Each row of a before or after table is a point. One or more steps were done to the points. Then noise was added and the rows were shuffled. The steps act on columns, c1 being the first. Write out the steps. A step turns or swaps two columns, mirrors them in a line or flattens them onto one, adds a multiple of one to another, or multiplies or shifts one. Angles are multiples of 10 degrees, from the lower column toward the higher: turns from -170 to 170, lines from 10 to 170 but not 90. Use the fewest steps. Two steps may share a column if one is a turn and the other turns, adds or multiplies; they go together, in the order done. Otherwise the lowest column goes first.

Before, 12 rows:
[[ -1   5 -16]
 [  4   6   0]
 [  7   8   6]
 [-17  30  -2]
 [ -3   4   9]
 [  4   6  -2]
 [ -2   9   7]
 [ -5   5  -1]
 [ -3   5 -17]
 [-22   9   7]
 [  3   7  -1]
 [  3   4   8]]
After, 12 rows:
[[  3  15  -1]
 [-17  60  -2]
 [ -3  10 -16]
 [-23  19   6]
 [ -4   9   9]
 [  4  12   0]
 [  7  15   6]
 [  4   8   9]
 [ -5  10  -1]
 [ -2  18   7]
 [ -2   9 -17]
 [  4  12  -1]]
Steps: multiply c2 by 2

Before, 12 rows:
[[  1  10   1  12 -10  -1  -4  18]
 [-14   1  13  -8 -21   1   6   2]
 [ 42 -25   1  11   6  16  -2   7]
 [ -1  -7  -9 -19 -21  22   1  14]
 [ 17 -12 -13  14   7  -2  -3  -9]
 [-11 -12  -3   4 -11  21  -8   4]
 [ 20   3  11 -41 -12 -10 -22 -16]
 [ 23   0  -6  10 -26   5  -2  12]
 [-12   7  -6  -2  57  -4  -2   3]
 [-12 -17   3   1 -24 -14 -22   2]
 [-12 -10  -6 -10   7 -12  -6  11]
 [ -9  10   3   7  -9  15  -5  14]]
After:
[[-10  10  15   8 -10   0  -5   5]
 [ 17 -11  -5  15   7  13  -3  -2]
 [-12 -11 -13 -10   7   4  -7  18]
 [ 43 -25  16  10   5   1  -1  13]
 [-14   0   4  -7 -21 -14   6 -18]
 [-12   6  -7  -2  57   6  -1  60]
 [ -1  -7  20 -20 -20  12   1  -7]
 [  1  10   0  11 -11  -1  -4   8]
 [-12 -16 -13   2 -23  -4 -21 -22]
 [-11 -13  20   4 -11   7  -8  -8]
 [ 19   3  -8 -41 -12 -13 -22 -29]
 [ 23   0   4   8 -27   6  -2 -14]]
Steps: turn c3 and c6 by -80 degrees; add 1 times c5 to c8

Before:
[[ 12  -4  30  46   4   8 -39 -24  16  17  11  23]
 [ 17 -22  33  58  48   8 -35   2   2  30 -37  35]
 [ -8   6  26  33  12  14 -13  -1  11  60  -8  44]
 [ 27  22  -6 -28 -28 -25   1  42   0  15  27 -36]
 [ 50  10  21 -16 -22 -15   3  -8 -20  32  24 -50]
 [ 19  18 -28  26  -6  -5  53  35 -13   8   6  21]
 [ 14   1 -25 -11 -16  10   5  13 -29  11   5 -15]
 [-16  11  -9  15  10  32  54  24  32  12   7   9]]
After, 8 rows:
[[ 17 -21  32  58  47  -9 -36   4  35  29  10  33]
 [ 16   0 -24  -9 -13  16   8  12  -3  12 -29 -13]
 [ 26  21  -9 -28 -36 -12  -4  43 -28  18  -3 -37]
 [-14  10  -9  16  18  26  53  21 -12  14  30  10]
 [ 17  13 -27  21 -10  -6  51  37  -5   9 -20  23]
 [ 15  -8  29  44   4   7 -40 -21 -15  21  13  25]
 [ -4   7  25  29  19  12 -13  -2   9  59   8  44]
 [ 52  12  24 -18 -25  -6   1 -10 -19  31 -26 -52]]
Steps: turn c5 and c6 by -20 degrees; turn c9 and c11 by 100 degrees

Before (9 x 24):
[[-32  31   6  48  28  54  -7  -5  -7   5 -15 -12  11 -19  18 -45   7  17
   -1  -5  -3  -9  -4 -21]
 [-18  32  14  36  -8  48  18 -23  -9   8  -7  -3  27 -19   6 -34 -22  18
    2 -19   8 -30 -36  -3]
 [-28   8 -36 -10  -8  15  12  38 -28   0   7 -15  29 -20  45   0 -24   0
   26   5   2 -12  45  20]
 [  1  18   2  28 -22  32  33 -12  -3   1   3 -46   9 -16  31 -49  18  12
   -9 -29   2  27 -44  -9]
 [ 20 -41  32  -3 -12 -28 -35  37  13 -44  36  10 -33  43  -7  12  16   4
   -5  42   3  21 -22 -18]
 [-11 -55   9 -16  -3   5 -10  10   7 -12  18 -10 -11  15  -4   2  31  -9
  -16  29  14  16 -34  11]
 [ 17 -24  40 -12   6 -15 -23  17  37  28  13  -7 -20  40   5   2  17 -21
  -24   9  -5  -9 -12   6]
 [-13  -1 -23   6   2  13  -5  -3 -13   2  20 -26  35  -7  48  12  -3 -30
   60  13   1 -13  29  15]
 [ 27 -21  27  -6  -4  -4 -26 -16  16  -9   2  -1 -21  26  14   9  10  13
  -27  38   9  20  -3  15]]
After (9 x 24):
[[-19  32  14  36  -8 -23  17  49  -9   8  -7  -3  27 -19   5   0 -22  18
    1 -18   8 -29 -36  -3]
 [  2  18   2  29 -22 -13  32  32  -4   1   4 -47  10 -16  30   0  18  12
   -9 -29   2  27 -43  -9]
 [-14  -1 -23   6   1  -4  -5  14 -13   2  20 -25  34  -7  49   0  -4 -31
   60  13   2 -14  29  16]
 [ 19 -41  32  -2 -11  36 -35 -28  14 -44  36  10 -33  44  -7   0  15   4
   -4  43   4  21 -22 -18]
 [ 26 -21  27  -5  -5 -16 -25  -4  16 -10   1  -2 -21  27  13   0  10  12
  -28  37   9  20  -3  16]
 [ 17 -24  40 -12   6  17 -23 -15  37  28  13  -6 -21  40   4  -1  16 -21
  -24   9  -4  -8 -12   6]
 [-32  31   7  48  27  -4  -7  54  -6   4 -14 -11  10 -19  18  -2   7  18
   -1  -5  -2 -10  -4 -21]
 [-10 -55   8 -15  -2   9 -10   3   7 -11  19 -10 -11  14  -3   1  31  -9
  -15  29  14  17 -33  11]
 [-27   9 -37 -10  -8  38  12  15 -27   0   7 -16  28 -19  46   0 -24  -1
   25   4   1 -13  46  21]]
Steps: swap c6 and c8; multiply c16 by 0

Before (11 x 64):
[[-25  19  22  14  23 -18 -24 -19 -14 -16  -1  -4  10   6 -12  21  50  11
    6  25 -11  18 -26 -20  -1   2 -10  12 -11   0 -19 -19 -33 -17  19  10
   19   3   9   7 -11 -15  19  30   9 -45   2  10  10 -15  24  19  40  -9
  -10  -1  19   7  34 -20  -6  -2  11 -15]
 [ 32  12  -2  12  21  18  -2  -7  -7  16 -16  -5 -23 -36   5  24  -6 -15
    6  -1 -13  16  -7  31  -7  23  37  -9 -11  13  13   9 -12 -10  -5   2
    8 -25  -3  -1   0  17  -3  28  -9   4  25 -22  -3 -17 -28   6 -17 -18
   24  35   7   9 -22  17  10  -3 -28  14]
 [  8 -12  -3  -6 -13   5 -21  34   4 -12   0   0 -19  -2   1   1  -7  -3
   24  23   9  23   8   6  21   2 -33  -7 -21 -10  -4  18 -32 -17  -3  36
   -9   9   0 -12 -26 -11 -25  21 -18   4   6 -21  11   8  21 -11  17   0
    4  16  22  -3  21  -3  50   8 -12  30]
 [-13   0 -18  24  23 -23  27  -7   5 -29  -8  -2  20 -17   0 -16   5 -22
   -6 -27  -2  12  22 -10   1  11 -18   1 -22   4  -9   5  15  -5   2  -3
    4 -16 -13  22  -5  -3   7   2  12   0 -14  10  -2  15 -25  21  17  -1
  -12  20  24 -16  14  -1 -11  -7  33   8]
 [  6 -41  -7 -11  -2 -20   8   5  -1   9  15  21  25  -1  48  13  14  -1
   12  34   2 -11  -5 -14  -1  28  31 -21 -35  13  -5   8   5  -6 -13   0
   31  40 -24  23 -14   1  14   2 -17 -18  -5  -8 -21 -13   4 -27  23  -3
    8  12  17   9 -20 -28  37  10 -19 -10]
 [  4   8  -8   7  24  32  10   3   3  -9 -12 -13  11  25 -18  17 -28   9
   -1 -10  29   4   0  -8 -27 -16  -3   7 -30 -29  -8   0 -11 -16  -9 -14
   40   5 -14  18  13 -13  10   7 -11 -17   6 -35 -13 -11  -3  -1  -1  -4
  -36  19  -9   3  10 -25 -25 -29  20 -30]
 [  3  14  22   3   1   4  17 -24  16 -18  -3 -16   4 -31  15   8  -9   3
   10  -7   9 -38  29  20   5  -7 -24 -42 -32   1   4   6   8 -27  -6 -13
   16   5  34  33  17  22   7  -7   7 -10  -2  21  27  -8  -8  20  -6 -14
   12  28 -18   8 -18  -9  12  38   0   4]
 [ -8  11 -15  20  16  35  10 -11 -12  13 -22  -6  55 -15 -30   1 -10  33
  -22  20  22 -15 -21  36  -5  38  -2 -13  -3  -8   7 -33   3  -3   6 -17
  -24 -44 -23   9  17  -6   5   8  19  24  26 -14 -13  18  19  17 -39  -2
   -1 -25   9   4 -22  -4  -9 -11   7  28]
 [ 14  -5 -19 -17 -17  12   7  -4  -3  30 -22  -7   8  11  -3   9  46 -10
   -2  35  -6 -44 -18  -1   3 -15   4   4   7 -19 -13 -15 -20  -1   4  -7
    7 -14   7 -33   2  -1  -2 -16   1 -23  25   3   0 -14  -8  -1   8  -5
  -17  -4 -60 -33  10  29 -14   0  18 -12]
 [ -5  -7  -1 -12  14   1  23  -6   0  16  -6 -28  20 -21 -10  24   3  -5
   14  29 -11 -24   5   3   5  -5  -9   0  -9 -14 -22 -25 -14 -13   9  12
   35  18 -14 -21   6 -19  39 -18  22  -2 -20   7  -8 -12 -20  15  11  10
  -18  -4   6   6  17  42 -11  20  42 -22]
 [ 30 -12 -21  18   4  -8   0  10   5   5 -10  20  -6  21  30   0  12   4
   39  -1   6  12  -7  -5  23   3   9 -11 -19 -13  -2 -13  -8  10 -13 -36
   28 -13  14   2  19   3 -14  19  -2 -21  17  -9 -29 -13 -35 -35 -25 -10
   -6   2   8  38 -25  20  49   6 -14   3]]
After, 11 rows:
[[-24  18  20  15  22 -17 -22 -20 -12 -15   0  -4   8   8 -12  21  51  11
    6  26 -11  17 -27 -20   1   2  -8  12 -12   1 -50  -3 -33 -16  19   9
   18   4   9   8 -12  -1  18  31  10  -9   3   9   8 -17  24  19  39 -10
   -9  -1  26   8  34 -19  -6 -15  10 -14]
 [  9 -12  -4  -5 -15   4 -20  35   5   6   2   0 -19  -2   2   1  -6  -3
   24  24  10  23   5   3  19   3 -34  -6 -20 -13   2 -29 -32 -20  -4  36
  -10   9  -1 -11 -25   8 -28  20 -17  -5   6 -22  11   8  20 -11  18   1
    3  16   9  -3  19  -3  51 -10 -14  29]
 [ -9  12 -15  21  16  34  11 -10 -11 -34 -22  -5  52 -14 -32   1 -11  33
  -21  20  21 -15 -20  35  -4  37  -3 -12  -1  -6  25  15   4  -5   7 -17
  -25 -43 -24   9  17 -10   6   8  18   3  24 -12 -14  17  20  16 -38  -3
   -1 -27   4   7 -21  -3 -10  -6   6  27]
 [ -4  -6   0 -13  13   1  24  -6   1 -29  -7 -29  22 -22 -11  23   2  -5
   11  27 -10 -26   4   4   4  -6  -9   0  -8 -15  -7  12 -14 -13   9  13
   37  16 -15 -19   5  19  38 -17  21 -20 -20   7  -8 -12 -19  15  12  12
  -17  -3  -2   5  16  42 -13 -18  41 -19]
 [-12  -2 -19  24  22 -23  27  -6   7   6  -7  -2  20 -17  -1 -15   6 -22
   -8 -23   0  11  22  -9   2  11 -19   0 -21   5   0 -22  15  -4   1  -4
    4 -14 -11  21  -7  -7   8   4  13  -6 -12   8  -2  14 -25  20  17  -3
  -11  19  30 -16  14  -1 -11  -4  33   8]
 [  5   9  -9   9  22  32   9   2   4   9 -13 -13  12  28 -16  17 -27   9
   -2 -11  29   2  -1  -6 -27 -17  -1   7 -29 -28 -16   7 -13 -16  -8 -13
   40   6 -16  18  12 -28  10   6 -11  -6   6 -35 -13 -10  -3   0   0  -4
  -37  19   4   4   8 -27 -27 -14  22 -31]
 [ 13  -5 -19 -18 -17  13   4  -5  -4  10 -21  -6   9  11  -2   9  44 -11
   -4  33  -7 -46 -19   1   2 -14   3   4   5 -19 -25  57 -20  -3   4  -7
    7 -16   7 -33   4   2  -4 -16  -1 -10  24   4  -2 -13  -7  -1   8  -4
  -16  -3 -39 -35   9  31 -14  -2  18 -13]
 [ 33  14  -3  11  21  18  -3  -7  -7  -6 -17  -4 -24 -36   5  24  -6 -15
    7  -1 -12  15  -7  33  -9  22  38  -9 -11  13   6 -11 -11 -11  -3   2
    8 -25  -4  -1   0  -1  -3  26  -8  12  28 -21  -2 -16 -27   7 -16 -19
   24  37 -16   8 -23  19  10  18 -27  13]
 [ 31 -14 -21  18   5  -7   0  11   6 -16 -11  19  -5  19  32   1  13   5
   39   0   7  14  -7  -5  26   4  11 -11 -20 -12 -20   5  -6  11 -12 -34
   28 -12  14   3  16   7 -16  18  -1   1  19  -8 -27 -13 -34 -36 -25 -10
   -7   3   3  36 -24  20  50   1 -13   3]
 [  6 -41  -7 -13  -3 -17   8   3   0  -8  17  25  25  -2  46  13  14   0
   13  34   3 -13  -5 -15   0  27  31 -22 -34  11 -18 -21   6  -7 -14   2
   32  44 -22  23 -12  10  16   2 -19  -1  -5  -9 -19 -13   4 -26  22  -2
    9  11  -6   7 -21 -29  35  -1 -20 -11]
 [  1  13  22   5   1   4  16 -24  18  25  -3 -17   3 -32  15   8  -9   4
   10  -9  10 -36  28  20   5  -5 -23 -40 -35   2  -9  10  10 -29  -7 -11
   17   4  35  32  16  38   6  -9   5   6  -2  20  28  -9  -5  18  -5 -14
   14  29   8   7 -17 -11  12  22  -1   4]]
Steps: turn c32 and c57 by 130 degrees; turn c10 and c57 by -120 degrees; mirror c31 and c46 in the line at 40 degrees; swap c42 and c62

Before, 8 rows:
[[ -8 -18  -4  -5  -4  14 -13   0 -14  10  -4  -6  -2   2 -32  -7 -10 -12
   -1 -20  -3  14   5  15  -5  -8  -9   4  -2  35 -37   7   4   9   5   6
    9   6 -19 -14  -8 -10  -3 -16  10  -9   4   3  22 -21   5  -5 -11   1
   20 -12  14   0 -19  -6   6 -23 -25 -11]
 [-10 -20  34   7  -3  -3  20   6 -15   8  -4   0  -8   1 -10  21  -4  -1
    9 -22  -2 -24   0  23   9  -3  29  -2  -8  -3  -8  14   3 -12 -15  12
   21 -20  13  14   6   2  -6  17   0   1  17  17  23  11 -32  -4 -11   5
   10  -5 -13 -13  15   7   7 -27   1  14]
 [ 18  -7  15 -13 -29  -1   5  21  22  -8 -10  21 -37  -6 -17  -6   9   0
   12  12  -1 -30   7  -4  -3 -13  -7  14   5   2  -9  -8  30  34 -15  -8
    9 -14  -8   0  -4 -11   8  -5 -14   0  -6  16   8 -12  -3 -19 -21   2
   15   0  -6  25   0  -8  -9 -26  -4   5]
 [ 20  -7  11   1   7  10   8  29   9 -13  -9  -8  22   9  10  -6 -35  28
   10   2   7 -12  -5   2  -2   9   7   4 -34  -7   8  -2   1  25   8   5
   -7  -3  31  37 -56  16  24 -24 -10  -1 -20   0   0  -7   0 -36 -17 -24
   11  -1 -31 -25  19   5  39  32 -10   9]
 [ -3  -7   0  -8 -26   9   0  21   8  -5 -15   8 -12  24  -5   2  29  -8
   14  22  -7 -10   2   8   2  15 -18   0 -12 -25  11   8  29  13 -12  32
   10  14 -26  18   0 -28 -21  -9  40   3  18   1  14  13 -15   8 -10 -22
    1  -4 -26   5  -4  19  12  26   3  -1]
 [-18 -18  13  17   9  25  22  11  -1 -15  22  -2   3 -12  -3   2  17  22
    9  -1   2 -23  -3   3  -1  24   5 -16  -3   5   7  -6   1  26   4  -9
   -1  -5   0  -5  -1   6  20 -23 -29   5  -2  -1 -14  -3 -17 -22   2 -24
   20 -15  -3  11  -1 -19  -1   3  -6  32]
 [ -3   1  16   1  22   8   0 -19 -20  33  -2  19 -30 -21 -29  15  12  -9
    8  -3   4  -2  18  -2  10  -4 -20 -11  -7 -24 -15   3  -1 -21 -32  19
  -10  -1 -23 -12  -4  24  -6  32   8  -4   7  -4   6 -22  15 -31  14  14
   -4   7 -29  32  -8 -14 -20   1 -15  -8]
 [  2 -32  -4  12 -10  15   5   3 -25   8  -8  31   3   3  -3   7 -21   0
    7  20 -10   2 -12 -17  -4 -17  14  10  14   0  10  -8  -4   3 -15  12
    7 -22   8   6  19  -3   9   7  26  19 -11  25  12  -7   1  -2  16   7
    4  13  11 -16 -15   5   1  -4 -33  -8]]
After (8 x 64):
[[-18 -18  13  17   9   8  22  11   3 -15  22  -3   3 -13  -3   2  17  22
   -1  -1   2 -23  -3   3  -1  24   4 -16  -3   5   7  -6   1 -21   4  -9
   -1  14  58  -5  -1   6  20 -23 -29   5  -2  -1 -14  -3 -18 -22   2 -24
   20 -15  -2  11  -1 -19  -1   3  -6  32]
 [ 20  -7  11  -1   7 -25   8  28  -4 -12  -8  -8  22   9  10  -6 -35  28
    0   3   7 -12  -6   2  -2   9   7   4 -34  -7   9  -3   2 -24   9   5
   -7  10  50  37 -56  16  24 -25 -10   0 -20   0  -1  -8   0 -36 -17 -25
   11  -1 -31 -25  19   6  39  32 -10   8]
 [ -7 -19  -5  -5  -3  22 -14   0   6  10  -4  -7  -2   2 -32  -8 -10 -13
  -11 -21  -3  14   6  15  -5  -8  -9   5  -2  35 -37   7   4   2   5   5
    9  17  16 -14  -8 -10  -2 -17  10  -9   4   3  23 -21   5  -5 -10   1
   20 -11  14   0 -19  -7   6 -23 -24 -11]
 [ -3   0  16   1  22  25   0 -19  16  33  -2  19 -30 -21 -29  15  13  -9
   -2  -3   5  -2  19  -2  10  -3 -20 -10  -6 -24 -15   3  -1  23 -31  19
  -10  -5  -1 -13  -5  24  -6  32   8  -4   7  -4   5 -23  15 -31  13  15
   -4   7 -29  31  -9 -15 -20   1 -15  -8]
 [ 18  -7  15 -13 -29   7   5  21  -8  -8 -10  21 -36  -6 -17  -5   9  -1
    3  13  -1 -30   8  -4  -3 -13  -7  14   5   2  -9  -7  31 -42 -15  -8
   10   2 -10  -1  -4 -11   8  -4 -14   0  -6  16   7 -12  -3 -19 -21   2
   15   0  -6  25   0  -8 -10 -26  -5   5]
 [ -3  -7   0  -7 -26  28  -1  21 -14  -4 -15   8 -12  23  -5   3  29  -8
    4  22  -7 -10   2   8   2  15 -18   1 -12 -24  11   7  29  -6 -11  32
    9  12  -1  18   0 -28 -20  -8  39   3  18   0  15  13 -15   8 -10 -23
    1  -4 -25   5  -4  19  11  26   4  -1]
 [  3 -33  -4  12 -10  -3   5   3  33   8  -7  31   2   3  -3   7 -21   1
   -3  19 -10   2 -13 -17  -4 -16  14  10  14   1  10  -8  -4  -2 -15  12
    7   1  43   6  19  -3   9   7  26  19 -11  24  12  -8   1  -2  16   6
    4  13  11 -16 -16   5   1  -4 -33  -9]
 [-11 -20  35   7  -3 -13  19   5  25   8  -4   0  -8   0 -10  20  -4  -1
   -1 -22  -2 -24   1  23   9  -3  29  -2  -7  -3  -8  13   3   7 -14  12
   21 -12   4  14   6   2  -6  17  -1   1  17  17  23  11 -32  -5 -11   5
   10  -5 -13 -13  15   7   7 -27   1  14]]
Steps: turn c6 and c39 by 70 degrees; multiply c39 by 2.5; turn c9 and c38 by 140 degrees; turn c34 and c38 by 140 degrees; shift c19 by -10
